Every row gives one point. Each copy is the shape, with its points in the same order, turned, moved and blurred by noise. Some copies are also mirrored. Which?
In the rows, 128 means zero.

Shape (7 x 3)
146 130 150
106 175 122
166 158 178
108 98 139
138 148 107
141 107 136
93 103 96
Copy 1 (7 x 3)
146 119 140
79 119 132
151 83 109
135 142 187
108 150 121
149 144 152
107 182 182
Copy 1 is: mirrored
Copy 2 (7 x 3)
113 108 146
96 173 143
103 118 190
153 120 115
85 142 125
120 104 126
140 141 83
Copy 2 is: mirrored
Copy 3 (7 x 3)
135 140 141
114 181 102
183 146 131
100 148 167
106 137 106
117 116 149
61 145 147
Copy 3 is: only turned

Shape (7 x 3)
123 165 82
87 71 129
117 123 104
140 98 147
123 161 131
136 87 124
141 85 137
Copy 1 (7 x 3)
107 174 141
90 63 126
101 125 129
134 98 98
146 147 134
107 99 93
115 96 89
Copy 1 is: only turned
Copy 2 (7 x 3)
148 171 93
100 77 96
125 134 103
102 107 143
164 139 130
85 114 120
86 112 140
Copy 2 is: mirrored

Shape (8 x 4)
113 87 151 93
99 140 171 152
103 132 116 133
106 122 123 132
135 56 137 147
159 132 114 119
153 161 131 128
130 151 63 144
Copy 1 (8 x 4)
122 160 139 90
115 150 141 173
151 126 120 141
148 132 127 134
143 135 196 101
126 88 126 113
109 86 114 141
182 70 104 137
Copy 1 is: mirrored
Copy 2 (8 x 4)
127 114 128 168
112 134 191 111
149 108 152 107
143 114 152 116
166 168 137 152
123 130 103 90
118 133 123 69
176 98 118 61
Copy 2 is: mirrored
Copy 3 (8 x 4)
118 111 103 73
143 97 166 119
101 114 130 136
105 108 120 130
144 69 72 114
133 154 97 138
141 160 125 147
84 137 103 192
Copy 3 is: only turned

Shape (10 x 6)
131 171 126 93 92 136
136 190 171 111 114 158
125 123 115 136 189 138
113 107 116 126 95 157
157 104 127 147 136 106
165 101 101 159 183 132
90 200 125 131 99 138
132 75 131 134 167 103
147 172 130 89 137 133
129 121 136 128 148 113
Copy 1 (10 x 6)
99 159 163 119 152 131
111 165 184 142 106 105
125 90 106 178 96 145
148 162 136 131 138 191
166 113 97 143 144 123
148 101 76 192 118 139
78 172 144 94 98 139
170 73 104 154 127 146
89 129 159 150 138 116
138 104 123 134 123 131
Copy 1 is: only turned
Copy 2 (10 x 6)
149 165 160 107 90 115
123 131 187 130 66 109
123 108 122 159 136 172
153 121 147 98 154 110
117 114 88 120 125 122
119 86 84 131 132 174
106 177 194 107 110 129
127 107 80 162 154 124
147 151 145 137 77 138
121 128 116 148 125 126
Copy 2 is: only turned
Copy 3 (10 x 6)
128 117 142 146 149 59
145 114 161 120 193 91
129 160 145 108 98 154
110 157 101 158 135 102
125 117 93 111 99 131
123 154 101 74 85 155
181 141 154 156 156 76
114 126 103 130 85 167
126 113 163 109 133 89
135 119 125 128 113 136
Copy 3 is: mirrored

Shape (11 x 6)
142 162 162 97 123 160
97 102 78 141 90 156
143 170 141 129 90 135
145 185 135 160 147 142
131 117 124 63 103 97
110 121 160 131 130 121
122 131 110 125 101 128
147 176 162 124 155 117
190 161 166 186 162 176
132 126 147 140 118 133
118 158 116 142 134 145
Copy 1 (11 x 6)
59 149 139 142 126 153
147 82 170 114 88 144
94 158 155 163 94 144
110 138 146 193 137 120
79 145 119 81 83 110
119 134 99 134 118 148
120 128 151 129 94 129
84 164 114 175 137 114
120 168 163 184 197 157
122 140 125 140 123 149
110 111 146 166 124 129
Copy 1 is: mirrored
Copy 2 (11 x 6)
180 127 126 91 145 159
125 86 170 176 104 147
159 118 158 91 129 123
176 150 110 112 110 99
114 61 125 92 143 165
117 143 126 120 141 151
131 97 145 125 117 131
160 143 89 82 135 127
203 173 108 139 165 80
133 132 135 128 147 135
155 125 126 133 108 129
Copy 2 is: only turned
